Each row is a point. Each copy is the shape, with its points in the same order, turned, moved and blurred by noise. Is it also mirrored, or only turned?
In the rows, zero is written as 128.

Shape (7 x 2):
[[123 150]
 [155 128]
 [119  98]
 [126 102]
 [156 191]
 [148 173]
 [149 155]]
Copy 1 (7 x 2):
[[107 118]
 [139 100]
 [153 147]
 [147 134]
 [ 89  64]
 [ 98  85]
 [116  90]]
Copy 1 is: mirrored
Copy 2 (7 x 2):
[[129  94]
 [158 122]
 [118 142]
 [124 140]
 [173  60]
 [159  77]
 [157  92]]
Copy 2 is: mirrored

Shape (10 x 4):
[[176 120 135 123]
 [139 174 118 135]
 [106 114 166 177]
 [143 188 105 115]
 [129 124 141 140]
 [138 120 153 182]
 [138 177  82 149]
 [134 177  96 133]
 [173 116 147 111]
 [150 121 188 171]]
Copy 1 (10 x 4):
[[169 125 169 153]
 [159 155 134  99]
 [119  74 158  94]
 [167 182 135 109]
 [133 115 147 123]
 [154  76 158 104]
 [176 154 103  98]
 [163 163 117 104]
 [156 132 181 162]
 [151  82 196 103]]
Copy 1 is: mirrored
Copy 2 (10 x 4):
[[165 100 142 124]
 [136 141  91 123]
 [ 75  98 155 108]
 [155 160  85 126]
 [113 119 145 128]
 [ 99  87 141  99]
 [129 127  64 144]
 [137 145  82 139]
 [167 115 163 123]
 [112  94 162  74]]
Copy 2 is: mirrored
Copy 3 (10 x 4):
[[ 92 167 157 145]
 [157 163 126 152]
 [152 106 180 131]
 [146 173  99 155]
 [123 135 158 130]
 [137 132 176 156]
 [148 148 104 177]
 [142 156  97 157]
 [ 91 170 160 125]
 [146 143 218 147]]
Copy 3 is: mirrored

Shape (12 x 6):
[[141 123 139 101 108 152]
 [100 122 153 102 107 129]
 [157 127  84 171 105 143]
 [170 146 124 120 115 133]
 [110 210 136 121 154 145]
 [160 162 160 102 106 152]
 [175 138  99 101 130 153]
 [173 181 148 110 160 130]
 [130 124 150 126 135 144]
 [ 58 132  77 117 103  86]
 [173 119 105 105 209 148]
 [149 131 145 176 105 139]]
Copy 1 (12 x 6):
[[157 150 127  97 132 152]
 [115 141 148  83 136 161]
 [144 115 108 164  85 140]
 [158 158 134 124 113 117]
 [106 217 166 144 126 146]
 [171 182 157 101 119 142]
 [165 165  99 129 128 123]
 [154 199 163 136 140  99]
 [135 141 152 122 147 149]
 [ 43 134 106  98  95 144]
 [144 163 102 170 197 101]
 [153 114 164 146 103 148]]
Copy 1 is: only turned
Copy 2 (12 x 6):
[[165 125 119 117 148 135]
 [141 131 145  94 132 116]
 [130 103  97 180 110 165]
 [162 127 101 159 142 120]
 [138 217 102 143 121 115]
 [191 153 127 141 146 117]
 [165 128  67 142 157 135]
 [153 178  95 169 167  97]
 [133 141 136 129 157 134]
 [ 87 122  99  81  69 104]
 [107 146  60 147 212 135]
 [138 124 151 177 126 148]]
Copy 2 is: only turned
Copy 3 (12 x 6):
[[164 119 125 127 117 161]
 [147 160 111 109 134 168]
 [118  81 106 142 124 101]
 [161 108 149 131 116 121]
 [113 162 175  93  66 127]
 [168 135 163 144  98 151]
 [162  80 149 108 107 132]
 [149 121 202 110 109 128]
 [133 130 145 120 131 166]
 [129 165  65  65 130 106]
 [128  57 186  69 137 158]
 [114 124 131 168 135 126]]
Copy 3 is: mirrored
Copy 4 (12 x 6):
[[132 145  95  90 121 114]
 [135 142  94 114 117 157]
 [129 137 131 139  88  56]
 [153 161 117 102 127  83]
 [107 194 127 151 178 125]
 [139 185 114  77 144 116]
 [139 150  87 110 138  62]
 [159 179 125 110 186  98]
 [135 128 122 112 135 121]
 [136 151  69 203  86 147]
 [150 100 101 133 201  61]
 [129 143 163 110 102 102]]
Copy 4 is: mirrored
